Each row of a before or after table is a point. The points were changed in one or more steps. Then noise was added and the rows were shuffled. The steps act on columns, c1 being the first. Name the steps. A step turns or swaps two columns, mirrors them in a line or flattens them onto one, adds a multiple of one to another, or multiplies or shifts one. Angles are multiples of 10 degrees, from the lower column toward the higher: turns from -170 to 170, lines from 10 to 170 but not 90. Use the fewest steps. Two steps may share a column if one is a turn and the other turns, adds or multiplies; they go together, in the order done. Otherwise the lowest column goes first.

Before, 12 rows:
5 36 -8

-15 12 43

79 89 -25

-14 20 32

-27 46 -32

21 60 0

-13 30 69

-15 82 -48

29 31 13

26 21 -5

3 47 33

-8 57 3
After (12 x 3):
-12 4 38

23 17 25

-28 52 -2

-14 -6 41

-15 92 -3

-9 50 33

3 37 11

20 50 31

29 17 10

-14 -8 76

0 22 49

82 91 25
Steps: turn c2 and c3 by 30 degrees

Before (12 x 6):
-53 4 69 28 3 37

18 -27 -3 -8 -15 -27

22 -23 -57 -2 -4 -26

-23 45 8 10 -13 17

17 35 46 43 7 55

-73 -35 7 -6 -15 -95

-18 20 21 17 23 64

-44 -56 -36 17 -1 -63

-44 12 24 15 3 11

35 -6 -22 -12 -5 -29

-2 -18 -4 -40 -20 3

20 -3 -12 -37 35 -34
After:
38 -3 -21 -27 -1 -16

-44 -44 -37 -26 33 -59

-54 5 71 41 1 10

16 32 45 67 -18 16

22 24 -11 -49 28 -2

-42 8 24 20 -7 0

-3 -26 -3 -27 -4 28

19 -24 -60 -14 11 -18

-18 31 22 55 4 41

17 -30 -4 -25 5 -16

-75 -38 8 -66 11 -69

-22 29 6 19 -36 8
Steps: turn c2 and c5 by -40 degrees; turn c4 and c6 by -40 degrees

Before, 11 rows:
-6 21 -4 -28 27 -7 52 50 -50

18 51 -42 -24 33 29 -42 14 26

50 43 -19 -74 -50 -12 -7 7 -30

17 27 -52 -19 -93 19 21 25 25

64 -72 35 43 -58 22 -10 -28 -22

-21 -48 31 -57 29 -33 78 27 -66

14 -24 -61 -52 -40 70 17 20 -18

10 -4 -95 46 -38 0 5 -35 -30

92 -46 -24 17 33 -19 -35 51 37

-22 -38 -30 39 11 16 -11 -66 41

87 41 29 -15 27 -41 65 -47 -39
After (11 x 9):
-62 27 -52 -9 72 18 19 25 27

-28 -4 -96 20 28 -2 5 -34 -30

-70 44 -20 -28 20 -11 -7 9 -30

0 53 -43 -10 -37 28 -43 12 27

19 21 -4 -11 -21 -6 53 52 -51

-86 -72 34 15 19 23 -8 -28 -21

-62 41 30 -7 -66 -42 65 -48 -37

34 -50 32 -22 -15 -33 77 27 -66

-32 -24 -61 -19 26 71 16 22 -17

-62 -48 -25 6 -75 -18 -36 50 35

24 -37 -30 16 0 14 -10 -65 40
Steps: turn c1 and c5 by -150 degrees; multiply c4 by 0.4

Before:
4 -20 -12 -20 4 -10 5 0 17 -5 12 16

23 15 -23 -8 -16 8 6 2 22 8 -18 -17

-30 -23 16 14 10 3 -21 13 -11 40 -12 14

4 -4 -16 6 5 -17 -12 -9 10 8 0 22

-3 -23 18 26 17 3 -3 13 -7 18 -12 17

19 18 -14 -5 -5 3 -17 26 14 2 -7 -7

-19 -19 1 23 36 4 -5 10 -16 34 4 4

3 -5 -13 -30 23 -10 0 -9 14 -3 -11 38

7 14 -6 -8 -6 -18 1 9 0 1 -15 -12

17 7 -21 -10 -14 4 0 7 -10 2 -6 8
After:
15 -4 -15 6 5 22 -12 -9 10 10 0 55

16 14 -5 -8 -5 9 3 9 0 15 -14 -30

28 18 -14 -5 -5 10 -17 26 14 -4 -7 -18

14 -19 -12 -20 4 -2 5 1 17 11 12 41

13 -5 -12 -30 23 3 0 -8 14 11 -12 96

34 16 -23 -8 -15 0 6 3 23 -12 -18 -42

-9 -18 1 23 37 30 -5 9 -17 -20 5 9

27 8 -22 -10 -13 0 0 6 -10 -4 -6 20

-20 -23 15 14 10 44 -21 14 -11 -22 -12 35

6 -23 18 26 17 16 -3 13 -6 -12 -13 43
Steps: shift c1 by 10; turn c6 and c10 by -120 degrees; add -0.5 times c7 to c6; multiply c12 by 2.5

Before:
12 -11 2 22 13 35 5 -39 47 -5 -4 9 1 24 -17 7 18 1

-16 10 35 10 25 -22 -56 8 -10 16 8 37 12 14 11 -7 30 36

54 2 -8 5 10 -33 -20 -23 49 36 10 -19 28 21 -34 10 32 20

15 -31 34 25 -4 -1 -6 13 13 -3 16 10 15 -3 -6 -30 13 -14

-27 -27 31 -30 -3 -29 -20 -15 11 -13 0 13 -3 -10 -12 19 3 -22

26 -25 8 10 0 -21 60 11 1 48 -23 11 21 -2 31 -18 23 -16

38 25 4 14 38 11 4 20 32 8 -41 18 26 35 -27 14 -3 -10

-14 -13 2 21 5 -9 2 61 -32 -3 5 -9 -36 -4 16 5 38 -51

-17 -21 6 7 -21 12 -10 -18 -27 39 14 -10 -26 -28 -27 -24 10 21

25 25 11 -12 -25 18 3 25 19 18 20 -20 -20 -4 20 6 7 2

-15 9 -1 22 21 52 -5 25 29 16 -31 0 28 64 -44 -20 10 -8

27 -37 33 45 5 11 17 3 -1 -44 9 -23 -10 52 7 -8 12 32
After, 12 rows:
7 23 29 16 -18 16 5 -1 19 25 -3 -24 3 -18 22 6 14 1

37 27 9 -22 34 6 4 1 33 -34 -34 23 27 28 -31 10 -7 -14

-6 -32 34 -27 13 -1 -3 3 10 10 10 13 -8 6 0 -33 29 -13

4 -43 40 -38 22 10 17 -2 1 -11 41 -23 56 -5 8 -6 29 29

-14 -14 -10 -7 7 -9 1 -1 -33 4 4 -12 14 -41 12 7 100 -54

-25 -21 3 5 -16 10 -11 -3 -24 32 -22 -13 -22 -37 -31 -23 23 26

9 -10 4 -23 13 31 5 3 39 -6 1 15 22 3 -12 7 43 1

-37 -31 7 26 11 -31 -22 0 10 -5 10 13 -14 0 -14 13 5 -22

15 -22 19 -13 5 -23 62 3 -3 2 -51 12 -6 14 30 -18 54 -17

-25 14 -2 -14 41 -23 -56 7 -12 16 -12 34 10 7 9 -7 80 38

-3 7 -15 -27 18 55 -4 -1 21 -20 -29 0 54 36 -38 -11 27 -7

48 3 25 -20 9 -35 -20 -2 49 26 -30 -21 13 32 -40 6 85 14
Steps: turn c3 and c5 by 30 degrees; turn c1 and c3 by 40 degrees; turn c4 and c13 by 160 degrees; turn c13 and c14 by -70 degrees; multiply c8 by 0; turn c10 and c11 by -60 degrees; multiply c17 by 2.5

Before, 12 rows:
22 -11 0 21 33 29 3 6 17 -24 1 2 -7 -27 14 -4 -15 -31 16 0 -9 -12 -7 -18

21 12 2 3 -3 -8 -10 16 -3 14 2 -11 -9 13 9 19 5 17 -11 -2 3 22 18 -13

4 -2 46 -19 0 -12 -10 11 -4 21 -14 18 5 -11 -46 11 21 18 -38 -37 6 -6 18
 -4

4 23 -13 1 -1 8 13 -20 -29 -13 28 11 15 -10 -13 12 5 -13 8 -4 -7 18 -17
 -8

22 0 -4 -4 -18 -14 16 35 -14 15 -1 25 -4 -15 -28 18 -17 21 2 2 -3 5 -28
 6

-7 -1 -7 -16 15 -21 3 1 -5 -4 4 37 22 -18 -19 8 3 10 -26 1 7 -14 -3 6

6 16 -4 -9 18 34 22 16 -5 19 -3 6 12 -42 -7 -32 -15 -5 -26 -36 -2 7 11
 -16

-24 -24 9 2 -2 7 22 -15 12 -3 -6 20 -15 -6 4 -5 -18 29 8 9 -27 -11 32 33

13 -9 9 -4 21 15 -5 -16 8 31 -14 12 -15 -1 20 -3 -7 24 26 7 -34 12 -19
 -20

13 -2 -7 -19 -29 21 1 -5 13 27 -12 26 -19 -1 -21 -7 2 -3 -31 5 -10 -13
 -11 -5

-15 7 -9 0 11 22 -13 5 6 5 37 -5 -28 -23 -11 -10 25 -4 -37 -25 -7 6 9 -2

0 -9 26 -24 -10 -12 3 -11 17 24 -13 2 11 6 13 19 4 22 -24 -26 7 8 5 -18
After, 12 rows:
6 14 -4 5 15 33 21 10 20 18 -6 6 11 -43 10 -30 -14 -4 -28 -38 -3 7 10
 -15

20 -1 -4 -6 -18 -14 17 22 -60 15 1 23 -3 -15 28 9 -17 21 0 0 -5 3 -29 3

4 -3 46 3 3 -12 -12 9 -22 22 -16 21 5 -9 50 13 20 17 -38 -37 6 -7 18 -2

12 -8 7 9 24 14 -5 -13 26 31 -20 15 -17 -4 -17 0 -8 27 33 9 -34 11 -19
 -18

5 24 -13 -6 0 7 17 -15 -94 -12 28 8 15 -10 14 5 5 -15 7 -4 -7 19 -17 -9

-7 -1 -6 8 12 -20 2 2 -23 -5 -1 38 23 -19 23 4 3 11 -27 2 7 -15 -1 5

22 9 3 0 0 -9 -12 11 -27 13 2 -9 -11 13 -8 16 6 15 -12 -4 -1 24 18 -14

24 -9 2 -17 35 28 2 3 50 -26 8 4 -5 -28 -17 4 -14 -33 16 -1 -9 -11 -8
 -18

-25 -23 9 0 -4 9 23 -9 39 -5 -7 20 -16 -7 -4 0 -15 29 7 8 -28 -11 29 32

0 -10 28 25 -10 -13 0 -7 30 23 -28 0 12 5 -3 24 1 24 -22 -26 6 8 2 -18

12 1 -7 13 -28 18 2 -1 46 27 -16 25 -19 1 24 -4 2 -3 -31 5 -11 -14 -10
 -4

-15 9 -6 -2 12 21 -11 2 28 5 37 -5 -29 -22 10 -7 27 -6 -37 -24 -9 9 6 -4
Steps: turn c4 and c15 by -160 degrees; add -0.5 times c4 to c11; multiply c8 by 0.7; turn c9 and c16 by 20 degrees; multiply c9 by 3
